Each row is a point. Each copy is the shape, with its points in the same order, stretched, turned, moved and blurred by noise. Say if it was mirrored as well.

Shape (8 x 3):
[[ 15 -49 -37]
 [ 18  21 -31]
 [-16  16  -2]
 [ 12   8  40]
 [ 24  18 -12]
 [  8   7 -41]
 [-23 -23 -29]
 [  1  24 -19]]
Copy 1 (8 x 3):
[[  4 -39  43]
 [ 31  14  21]
 [ -9  25   4]
 [ -5   0 -42]
 [ 29   8   1]
 [ 22  11  38]
 [-22  -4  40]
 [ 13  26  16]]
Copy 1 is: mirrored
Copy 2 (8 x 3):
[[ 32 -49 -19]
 [ 41  19 -33]
 [ -3  23 -12]
 [ 15  31  42]
 [ 40  20 -13]
 [ 29   0 -42]
 [-10 -24 -26]
 [ 18  24 -29]]
Copy 2 is: only turned
Copy 3 (8 x 3):
[[ 10 -58  29]
 [ -3  14  48]
 [-26   9  11]
 [  9  23 -26]
 [  9  20  30]
 [-12  -8  53]
 [-29 -41  23]
 [-17  14  35]]
Copy 3 is: mirrored
Copy 4 (8 x 3):
[[ 17 -60 -41]
 [ 23  10 -38]
 [ -5   8 -10]
 [ 16  -1  28]
 [ 31   4 -16]
 [ 15  -1 -44]
 [-15 -30 -29]
 [  7  16 -26]]
Copy 4 is: only turned

Shape (9 x 6):
[[-16 -13   7 -22  15  14]
 [-11 -20  -4  19 -11  10]
 [-23  24  36 -15  17 -33]
 [ 19 -16 -13  12 -21   1]
 [-18   4   8  11   4   6]
 [ 30 -17  27  11  -8 -35]
 [ -5 -27  15 -15 -16  -9]
 [-22  11  11 -20  14 -34]
 [ -7  14  21   2 -13  10]]
Copy 1 (9 x 6):
[[-19   0  18   0  12  25]
 [-23  16  16  32   2  -8]
 [ -5 -60  19  -9  -6   0]
 [ -2  27   0  22   6 -21]
 [-19 -15   9  26   2   5]
 [ 25  -9  27   9  12 -37]
 [ -9  11  34  -6  -2  -9]
 [-15 -40   6 -18   2 -11]
 [ -2 -13  14  22 -18   9]]
Copy 1 is: mirrored
Copy 2 (9 x 6):
[[ -8 -34  10 -16  -1  11]
 [-19   5   8  12  12  17]
 [ -7 -23   7 -17 -14 -56]
 [  0  28   6  -4  25  17]
 [-12 -10   2  13  -2  -8]
 [  9  25  32  -7  32 -34]
 [-19   2  29 -22  10  -4]
 [-16 -19  -8 -25   0 -38]
 [ -2   1  15   4 -18  -7]]
Copy 2 is: mirrored
Copy 3 (9 x 6):
[[ -9 -24  -5 -27  27  22]
 [ -8 -31 -11   8 -15  15]
 [-30  14  20 -22  33 -31]
 [ 14 -21 -21  -3 -29   1]
 [-17  -4   4   3   7   7]
 [ 20 -23   3  -1 -11 -43]
 [ -6 -41   1 -24  -2 -14]
 [-27   6  -6 -25  27 -28]
 [-11   0  21 -12 -10   8]]
Copy 3 is: only turned

Shape (14 x 9):
[[-10  29 -10  15  13  19  43  10 -42]
 [ 12  29 -28  -4   9  -1  13 -10 -19]
 [ 18  20 -36 -12   1  19   7 -10  -3]
 [ -9  -9  20  25 -10 -15   5   3  13]
 [-22   0  14  12 -30 -22  -4  14 -12]
 [  2 -20  21  22 -12   4 -15  31  -5]
 [ -6 -27  17  38  -5 -28  -2   8 -19]
 [-18 -37  -3  12  -5   2  22 -19   5]
 [ 12 -19   2 -23  15  -4   5  -2  22]
 [-14 -30   1 -20   2   2  11 -25  -4]
 [  6 -17  11  27 -28 -22  16   1 -16]
 [  2  -3   8  13   7   7  -6 -11   2]
 [-23  21 -36  15   1 -10  19  -4 -45]
 [-20  -8  -9  11  -4  -8   7  27  -1]]
Copy 1 (14 x 9):
[[-11  41   0   6  32  34  35  24 -15]
 [ 11  12 -21  -2  32   8  12  11  -5]
 [ 22   7 -30  -3  18  18   4  -6   7]
 [-15   9  21  25 -25 -16  18  15 -12]
 [ -8  -3  30   8 -20  -3  10  38  -7]
 [  9  23  21  14 -45   0   0  26 -19]
 [-11  12  24  32 -20 -13  15  35 -43]
 [-37  -6  -9   9 -25   0  21  -9 -25]
 [ -2  10 -14 -23 -19 -29   6 -10  -9]
 [-22 -13   0 -18 -12  -6   6 -11 -32]
 [  6  -1  20  20 -17  -8  35  24 -29]
 [ -4  19   8  11  -4  -4   0  -3 -14]
 [-14   5 -13  15  39  23  12  38 -19]
 [-16  18  -1   3 -19  -4   9  39  -7]]
Copy 1 is: mirrored
Copy 2 (14 x 9):
[[ -1  49  -2  19  18  23  22  -9 -41]
 [ 19  28 -16 -12   2   7   5 -25 -18]
 [  8  16 -18 -19 -10  29  -3 -21  -7]
 [ -4   0  11  35 -18 -14   2   4   5]
 [-14  21  18  19 -27 -20  -6  10 -22]
 [ -1  -8  24  30 -10   3 -21  24 -13]
 [  4 -14  16  41 -15 -19   0   6 -32]
 [-23 -30  -3  17 -15   3  22  -8 -11]
 [  6 -19   2 -11   1  -2  11   6  26]
 [-22 -28   5 -18  -4   1  24  -9  -8]
 [ 10  -4  18  30 -33 -11  20  -1 -25]
 [ -4  -9   8  16  -6   9 -12 -18  -5]
 [ -5  36 -23   3  -4  -6   3 -18 -60]
 [ -8  10 -11  21  -7  -8  -3  24 -21]]
Copy 2 is: only turned
Copy 3 (14 x 9):
[[  5   4 -18  43   2  -8 -14  17 -58]
 [ 25  23 -20   9  15 -18   4  -1 -28]
 [ 32  23 -26  -3  20  11   7   1 -17]
 [ -7 -15  19  23   3  -6  -7  -5  22]
 [-33   1  17  14  -2 -15  11   4   6]
 [ -9 -10  42  18  19  14   8  14   6]
 [-11 -32  31  23  15 -23  16   1   1]
 [  2 -45  -6  -3   2   6  -7 -14   1]
 [ 27  -4  14 -23  16   0 -21  -1  13]
 [  5 -22   3 -27   1   0  -9 -20 -12]
 [ -2 -24  14  19 -12 -16  22  10   3]
 [ 15  -2  15  13  16   5  -4 -19  -3]
 [-15   1 -33  23  19 -30  12   0 -44]
 [-18  -9   0  13  24  -6  -7  18   3]]
Copy 3 is: mirrored
Copy 4 (14 x 9):
[[  5  -9  -8  11 -19  -7  48  52 -14]
 [ 19  21 -20   7 -10 -14  18  26  -2]
 [ 23  22 -32  -5 -12   7  16  20   7]
 [-17  -3  28   5  25   1  14 -17  -1]
 [-44   0  14   3  17  -2   4  -2 -20]
 [-24 -13  15   5  43  27  -1   8 -18]
 [-19 -18  18  26  46  -5   9 -11 -29]
 [ -5 -35  -6   1  12  -3  26 -26   1]
 [ 17  -7   2 -32  26 -10   2  -5  15]
 [  1 -34  -7 -18   1 -16   4 -13   1]
 [-16  -2  10   8  25   2  21 -17 -36]
 [  9  -5  12   9  11   6   0  -2   6]
 [-12   1 -30  28 -11 -23  31  29 -14]
 [-28 -10  -4   2  30  -2  23  12   0]]
Copy 4 is: mirrored

Shape (17 x 12):
[[-25  14  22 -25  28   5  24  18  14  -2  13   3]
 [-11   8 -14 -19  -2 -12 -32 -21  -4  21 -18 -17]
 [-18   3   9  32  15 -31 -17 -20 -22  -1 -32 -29]
 [ 23 -12  -8  18   2  -6  33 -18  -2  29 -12 -23]
 [-36  18   4  -8 -26  -3 -23 -18   5 -17   3  -4]
 [ -3  -6  36  -1   3  13  28  13   5   6  16  -7]
 [ 22   8  -3   5  -2   4  22  32  22 -16  10  10]
 [ 14  -1  36 -25  17 -12   7  -9 -35   8  20  14]
 [  6 -33 -12   3  11 -22  33  43 -16 -12  10  29]
 [ -7  38  15 -11  -4  -2  29 -18 -23   9 -19  27]
 [ -3 -11  21  38 -29 -11 -27 -24   4  10 -20  10]
 [ -9  20  11  33  12  27  -4  32 -24   5   6  -9]
 [-32  -3 -33  12  17 -16 -10   1  -6 -11   0  26]
 [ -1  11 -24  26  -7 -33  26  35 -22  36  26   3]
 [ 31   3 -30  40   0  -1  24 -22 -20 -20 -27  16]
 [ 31   5  21 -17  12  25 -25  33 -23   4 -11  -8]
 [-28   6  -7 -23 -18  12 -11   9   3  -9  -7  -5]]
Copy 1 (17 x 12):
[[-34  20  -2 -28  27  -1  10  20   5 -13  27 -23]
 [-16 -17 -10  12  21  23  -9 -11   9  19 -17  15]
 [-15 -11   1  44  33  -5   6 -27 -33   4 -19 -11]
 [ 17  -1   2  27  -1   2  32 -12  15   5  -7 -28]
 [-48   3  12  11   5  28 -14  -3  -3  -8  -2  28]
 [-13   4  26 -13   4  -1   9  17   2  -7  19 -37]
 [  0  16  -7  -7 -17 -13   3  40   6 -29  -4 -10]
 [  5 -20  22 -34  18 -10  12  -9 -15   0  30  -2]
 [ -5 -19 -31 -18 -31 -36  22  23 -21 -18   5 -15]
 [ -2  32  11 -20   1  15  28 -15 -21   4   2  13]
 [ -8   1  33  33 -19  -8 -20 -18  -8  18 -31   5]
 [ -3  12   0  11   5  20 -21  28 -37  13  13 -30]
 [-31   3 -38  15 -15  -8  -5  -8 -15  -1   9   9]
 [  8  -2 -16  27 -12 -10  39  41 -16  23  18   6]
 [ 31  13 -22  26 -35   1   8 -30 -21 -23 -12  -9]
 [ 18 -21   4 -36  16  20 -30  24 -23  -2 -11 -25]
 [-39  -1 -10  -9  -2  35 -10  12   4  -6  -8   7]]
Copy 1 is: mirrored
Copy 2 (17 x 12):
[[-25   1  22 -17  25   6  24  12  21   9  -6   7]
 [  4  -7 -14 -40 -14 -20  -4  -4 -20  16 -13 -21]
 [-18  11  13   6 -14 -52   0  12 -44   1 -28 -34]
 [ 12  -6 -12  22   6 -34  29 -25  -9  15 -14 -35]
 [-10  12   8 -24 -40  -7   2   0  -5  -6  13  -5]
 [-12   0  24  21  16   8  17 -12  18  10   3 -15]
 [ 17   2  -6  20   8  -3  12  10  39  -8  -6  13]
 [ -1   4  20  -6  48  -7 -20 -29  -6  -3   7  -9]
 [-19 -24 -28  24  37  -9   5  -1  16 -36 -13  22]
 [-12  43  10  -7  13 -25   7 -45  -3   8 -14  16]
 [  1  -7  14  25 -42 -37 -27 -20 -10  14  -3  -8]
 [ -7  28   4  40  10  17  -2  24 -15  20  -4  -3]
 [-23 -11 -18  -7  -6 -24   8  22 -19  -8   3  34]
 [-32  15 -60  29  29 -20  -2   0  14   9   1  -7]
 [ 29  16 -10  38  -3 -45  22 -20 -29 -16  -7  16]
 [ 28   4  13   4  27  30 -26  13  -9   7 -31 -10]
 [ -8   1  -6 -26 -25  17  10   0  -1  -8 -11   2]]
Copy 2 is: mirrored

Shape (18 x 12):
[[  1  20 -20   2  19   7  23 -23 -28  11 -14 -26]
 [-21 -25  -5   1  35  -9  -5  41   2  15 -22  16]
 [-25 -22  24  21   2 -19 -35   4  -1 -21 -23  20]
 [ -9  21 -17  -9  35  20  12 -26 -30  37 -13   0]
 [ -8  16 -35  26  20  10  12  -2 -22  13   1 -25]
 [ -2  -1   1 -14  -1  30   8 -10 -27  10   6  -2]
 [-36 -17   8  15  19 -18 -15  -1  21  13 -17  14]
 [-13   7   4  27  14 -18 -17  28  -4  31 -27  10]
 [ -9   1   2   7  23  17  -1 -11 -27  38  10 -16]
 [-16 -26   5   6   4 -21  12   3   0  25 -22  13]
 [  2  -4  -4 -11  -9 -15 -26 -18  -7 -12  14  43]
 [ -7  22  -7 -29   0  14   8 -30 -11  30  26  -6]
 [ -8 -17   3   9 -31  -5 -18   1  -4   4 -12  20]
 [ -1  18  21 -35 -11 -12  -9  -7   2 -19  17  13]
 [-21 -14  21  32   9 -19   7  16  -4   1  -2  36]
 [ 24   2  -7  -7  19  16   5 -25   2  21  14 -10]
 [  1  -1 -12 -29  18 -10   4 -20 -35  30  25 -18]
 [-20  12 -16 -25  -6   7  -5 -20  -4  -1  27   6]]
Copy 1 (18 x 12):
[[  4  48 -25 -20   9  -9 -11  20 -19   4  -3 -27]
 [-37   1   7  43  18  -5  25  38  24  12  -8   3]
 [-34  -5  35  34   0  11  19  -6  12 -28 -22  30]
 [-10  56 -13  -9  26   6 -15  29 -21  35  10 -11]
 [ -5  30 -17   4   7 -18 -15  34 -23  -5   9 -28]
 [ -4   8 -24  -9   9  11  -4  -1 -17  26  16 -10]
 [-43  17  36  43   5 -16  15  -1  15   7 -10  12]
 [-23  14  41  29  -6   2   8  49   0  12 -21   4]
 [-10  14   2  -2  28  -4 -24  15 -13  32  10 -18]
 [-17  13  11  34   4 -15  16   3  11  20 -35   2]
 [-13   4  -8  32 -14   0  -3   1  13  -1   4  56]
 [-12  28 -24 -22  -4 -19 -22   5 -11  48  27   4]
 [-19  -4   6  32 -23  10   7  -3  -4   5 -15  19]
 [ -9   2  -8 -19 -24  -8  13   2  19  10  19  38]
 [  1  -6  32  43   5 -10  31  10   0   2 -11  24]
 [  5  32 -10  -3  -2  -6 -28   1  16  22  28 -18]
 [ -6  10 -41 -16  21 -30 -31  22   5  33  -3   4]
 [-26  12 -29   0  -8 -19  -5   3  -8  18  28  22]]
Copy 1 is: only turned
Copy 2 (18 x 12):
[[-12   8 -24  20  30  -6  -2 -11  -6   6  20 -13]
 [ 24   1   5 -60  31  32  -8  15   6 -25  -1  -4]
 [-27   0  42 -29  14  12 -14  22   9 -48 -14  -8]
 [ -1   0 -24  15  40  12 -30 -32  -9   8   6   1]
 [ -7  -5 -34  -3  20 -14 -13   9  13   5  26  -4]
 [-16  -1 -17   4 -11  20  -7 -19 -14  -1   6  -2]
 [ -2  -5  37 -44  34  12 -13   3  23 -20 -16  -6]
 [ 14 -21  13 -34  32   8 -28  31  -1 -15 -11 -18]
 [ -6 -34 -15  -8  19   5 -23 -20  -6   4  22  -4]
 [ -5  -7  18 -37  30  22  12  12  -7   0 -25  -7]
 [-19  12  19 -17 -13 -14 -17   5 -14 -28 -31  29]
 [ -8  -4  -7  -3  -5 -10 -16 -40 -15  20   0  -1]
 [-22  -8  12 -22 -15  10  -1  20  -5 -18 -39  -6]
 [-10  23  35 -16 -20 -10  -6 -12 -25 -17  -2  -7]
 [-12  -3  41 -38  17  22 -11  38  -4  -5  -6  13]
 [ 12 -12 -14  15   1 -12   5 -23  -5  -1  11  14]
 [ -9 -17 -18 -24  15 -20  -5 -31 -29   6  16   3]
 [-19  14   0 -21 -16 -13 -16 -24   2  -1  -4   5]]
Copy 2 is: only turned
Copy 3 (18 x 12):
[[-15  25  -4 -17  18 -18  -4 -22 -51   3   9  -4]
 [-17 -17  -3  19  -9   2  -5  20 -16  37 -16  24]
 [ -6 -11  13   1  -8   1 -47   9  12   6 -24   2]
 [-49  19   0  -4  17 -25  -4 -30 -45  19   9  20]
 [-12  31  -9   8  15 -24  -9   4 -49  -3  10 -11]
 [-38   8   0  -3  10  -2   4 -15 -16 -21   2  15]
 [-26 -17   9  17 -13   3 -29   6 -10  29 -14  -7]
 [ -9   7  23  14 -21 -28 -13  19 -14  20 -10   5]
 [-40   4  21  14  14 -14  -6  -5 -41  -9  12  11]
 [-12 -20   4   8 -29   4 -11 -11 -24  16 -12   8]
 [-13   5  -3  13  -1  -7 -34 -29  28  -5  13  21]
 [-52  14   4   3   9  -4   3 -29 -14  -8  34   3]
 [-13  -8  -1   2 -30 -10 -17   0  11 -15  -7   2]
 [-20   8  15 -14   9  18  -6 -20  33  -3  13  -1]
 [ -3   5  15  32 -15  12 -26  -5  -3   2 -28   6]
 [-21  -7  -1  10  24 -18   7 -24 -18  -4  16  -5]
 [-27   6   8   3  15   1  -8 -26 -36  -4  41  22]
 [-43  18  -9   3   4   5 -11 -19   4  -8  26   1]]
Copy 3 is: mirrored
Copy 4 (18 x 12):
[[  2 -12  -7  22  18 -22  10 -39 -34   3   8  -1]
 [  5  12 -15   3  29 -15  24  30 -10  23 -35 -51]
 [-10   8   1   0  -8  30  -7  13 -17   2 -52 -13]
 [  7  -8  -7  20  54  -5  -2 -30 -37  32  12  -7]
 [  5  22 -14  38  12 -25  19 -29 -36   0   9 -15]
 [ 14 -18   4   9  16  10  -1  -7 -33   2  24  -8]
 [-17   9  -6  12  13  20   0  -7   3  27 -31 -39]
 [  9  29  -9  13   3 -13  12  12  -8  46 -33 -19]
 [ 19  13  11  28  20   1   3 -26 -37  21  13 -28]
 [  7  -7  -5  -2  -1   8  18 -11  -2  34 -22 -36]
 [ -6   7 -20 -32  14  34 -16  -2  10 -11  -8  11]
 [ -8  -4   1  -2  25   6 -13 -43 -20   6  55  -2]
 [  7  -1 -15  -9 -23  24  -1   5  -6  14  -9  -1]
 [-30  -3  16 -28  11  11 -11  -4  -2 -14  16  16]
 [ 10  14   9  11   5  31  37  14   8  23 -37 -12]
 [ 17  -6  14  10  17  -6 -22 -35   4   0  26 -15]
 [ 13  12   6 -21  33  -8  -2 -40 -33   2  27 -34]
 [-25   4 -14  -3  25  16 -10 -16 -12 -11  35  -4]]
Copy 4 is: mirrored

Shape (16 x 12):
[[-19  -5 -15 -25  26  17   8  27  -2  27  -2   2]
 [-21  18 -14 -10  14  15  -8  15 -27   0   6 -15]
 [ 25   8  24  -9  -3  -8 -20 -22 -12  31 -36 -10]
 [ -9   1   9 -13  17  31 -15  33 -32  -1  10  -9]
 [ 16 -20  -3  22 -16 -32 -11  -5  33  21   7 -21]
 [-14   6   7 -18   7   1  17  15 -23  22  17  -5]
 [ -2 -13   4  -4 -42  24   4 -11   5 -10  -8   6]
 [  6  -9  13   7 -11  -4 -20 -23 -13  -3  -8  33]
 [-10  -5  30  -3 -13  -9 -12  -9   5 -17 -17   5]
 [ 10  10  21  -9  -7   8 -19 -17  13   8  12  11]
 [  4 -11 -12  13   4 -18  -2 -24  15  19  12 -27]
 [  5  10  23   1  -6  -4 -10 -27  13  -8 -11   9]
 [ -4   0 -25  -1  -9 -24 -30  -4  18   4  13 -24]
 [-26  11  -1  13  14  21  -9  12  -6  18   6 -10]
 [ 38   7  14   9  -5  -7  -9 -23   6 -19 -21   3]
 [-18 -14  -4 -18  35  12 -11   1 -11  20  16 -28]]
Copy 1 (16 x 12):
[[ 24  -7 -11  -4  -8 -37  -2   8 -29  30 -31  38]
 [  9  33  14  -2 -13 -27   6  -5  -9   6 -32  14]
 [ 37 -32   4   8 -36 -11 -13  17  19  -3 -20 -33]
 [  7  27  23   8 -10 -14 -14  17  -3   2 -47  30]
 [ -2 -50 -29  13  17 -12 -16 -10  25   3   2 -26]
 [ 16  -6  23  18  -9 -34 -14   1 -18   9  -8  19]
 [-12  -5  10 -15 -25  15   6  15  32  11  16  18]
 [-11 -11  14 -22 -37  19 -15   7   5  -3 -14 -11]
 [-14 -21   9 -14 -21   1   3  29  14 -18  -8  -5]
 [  3 -12  14 -27  -6 -10 -18  19  12  10  -1 -10]
 [ 15 -36 -13   0  13 -15   3 -26  14   2   1 -21]
 [  2 -17  10 -22 -11   3   3  22   8  -6   5 -20]
 [ -6  -8 -23 -15   0 -28  -7 -21  20  -4 -14 -15]
 [  3   6  12   1   2 -25   7   6 -11  29 -35   6]
 [  9  -6  -7  -7  -9  30  -7  22  15 -18   5 -33]
 [ 28 -14  11  -6   2 -35   1 -16   2   1 -39  21]]
Copy 1 is: mirrored
Copy 2 (16 x 12):
[[-23 -25  10 -14  -2   7  34  30  11  30 -14  14]
 [-19  -3   7  -4 -11  -7   9  26  -5  42  27   9]
 [ 14  19  -4   2  36  -8  -3  -2 -22  39 -22 -15]
 [-12 -15  14 -20  -3  -6  21  26   8  39  23 -21]
 [-21 -13 -33  33   1 -19 -32  -3   6  14 -48   6]
 [-18   6  18   0   0  -3  21  17  28  44   2   1]
 [  7   8 -10  -8 -17  16 -12 -25   3   0   0   1]
 [ 27  -2   0  25   7   7  -8  -3   1  -5  14   5]
 [  1   4  17  20   8  16 -11 -13  -5  -7   1 -14]
 [  4  20   5  12  17   8 -22  18   8   7  -5  -6]
 [-33  -9 -26  24  20  -9 -27  -3  12  27 -23  15]
 [ -5  17   4  18  23  11 -19   1  -5  -5  -5  -6]
 [-24 -12 -15  19  -6 -11 -36  13  -8  28 -23  28]
 [-28 -10 -12   9   1   6  13  28  -3  29  11  -1]
 [ 17  14  -1   4  15 -21 -24 -13 -16 -15  -9 -14]
 [-35 -29   6 -13  23   6  -2  21  11  60   1   7]]
Copy 2 is: only turned

Shape (18 x 12):
[[ -8  -4  -3   9  -4  11   2   1   1  11   2 -60]
 [  8   5  -6   6  -4  11  -1  16  -1  -6  15   3]
 [  7  -2  -7   1  11   3   1   1   1  -5 -11  -5]
 [ -7   6   9   3   4   7  -4   3  -2  -2  -2  -3]
 [ -5   7   4   5  -6  11   0  -2   4  -2  -8 -12]
 [  9  10   1  -5  40 -37   7  -3  -5  -6 -12   3]
 [-18  -1  -4   3   7 -20  -1   6  19   4  -7 -13]
 [  3  11  -7   8  -3   6  -2   0   0  22  -8   4]
 [  8   4   7  11  -5 -10  -2  -1   1   0  -6   4]
 [  8  -5   8 -14  -6   8  -1   6  -4   8  -5   3]
 [ -2  -9   9   5  -6  11  -2  -3  -5   5 -12   6]
 [ -2  13   8   1   0  11  24  -1  -2  -4  -8 -37]
 [-40  -7   0   8  -2  -9   9   8  -4  -3  -8   0]
 [  5  -4   0   9   9   8   1   3   7  14  21   7]
 [  6   0   0   9   2  13   5  -2  10  -6  -9   6]
 [  7  -3   7  11  18  -6  -1  27  13  -5  -7   1]
 [  7   2   3  10  -1  -6  15   9  -4  -5 -10   5]
 [  8  -6   2   4  -7   7  -1   3  18  -5 -10   4]]
Copy 1 (18 x 12):
[[ 11   9   8  45  -1  -2   1  22   4  13  22 -28]
 [ -5  11 -18  -6  -6  10  -8  13   0   4   0   8]
 [  0   4   3   1  10  -4  -2   4   7   2  -2   7]
 [ -8   1   6   6  -5   6 -15   4   9   4   1  -3]
 [ -3   6   6  14  -6   6  -5   5   8  11  -5  -6]
 [-20  -8  17 -18  26 -22  -4  -7  14 -13   5 -13]
 [-11  -7   5  12  -7 -22   2   5  21   5  10  -7]
 [ -1   2  -7   1  -3  -7 -16   0   1  21 -16  -3]
 [-10  -8  -2   3  -2  -1  -5  -1   2  -1 -14  -5]
 [  7  -6   5  -7 -10   5 -13  15  -6   8  -2   6]
 [  1  -9   4  11  -6   4 -13  -1  -6   8  -9  12]
 [-10  10  23  18   3  10   4  19   3  17   9 -23]
 [-29  -5  15  25 -14 -14 -11   0   1   5   9  10]
 [ -1  -7 -22  -5  -3   6  -9  -2   2  11  13   2]
 [ -3   1  -3   0   4   8   2  -2  10  10  -8  12]
 [-14 -12  -7  -1  11  -3  -8  18  18  -2   2   8]
 [-19  -4   2   0   6  -1  -2   8  -4   4 -10   5]
 [  2  -6  -5   2  -5   5   5   6  12   7  -9  13]]
Copy 1 is: mirrored
Copy 2 (18 x 12):
[[ 13  31   7  -8  -5  29   2  -7  24  -7  35 -18]
 [ -6  13  -1  15   3   8  12  10  -4   4   1  17]
 [ 12  11  -9   6  11   3  -2  -4  -2  -1   1   1]
 [ -5   9   5  -4   6   5  -7  -5  -1  -3   1  12]
 [  2  14   1  -3  -3  12  -6 -14   2  -2   4   6]
 [ 14  16  -8  -4  28 -38  -5   6  -1  -4  -8 -13]
 [  5   0 -10 -14  -6  -5   0  -8  21 -13  -2  -5]
 [ 14   3   0   3  -4   3  -2  -8   7  21  -6  10]
 [ 10   6   4   2  -8  -6  -5  -1  -5  -1  -6   2]
 [ -2  -3   3   3   8  15   0   1  -9  14  -9  -2]
 [  8 -10   7  -1  -1  10  -7 -10  -8   5  -3  10]
 [  3  39   7 -12   6  16  10 -22   3  -5  13 -14]
 [  1 -14  -4 -30  -8  -4   8 -16   1 -15   7  14]
 [ -6  -1  10  19   5  -1   9   1  11   5   2   8]
 [  7   6  -1  11   4   7  -2 -16  -3  -5  -8  10]
 [  9   6   3   2  13  -1   4   9   6 -14 -19  13]
 [ 14  10   3  -3   0  -5  12  -6 -12  -1  -8   5]
 [  5   0  -3   9  -3  12  -3 -10  -1  -8 -13   3]]
Copy 2 is: mirrored
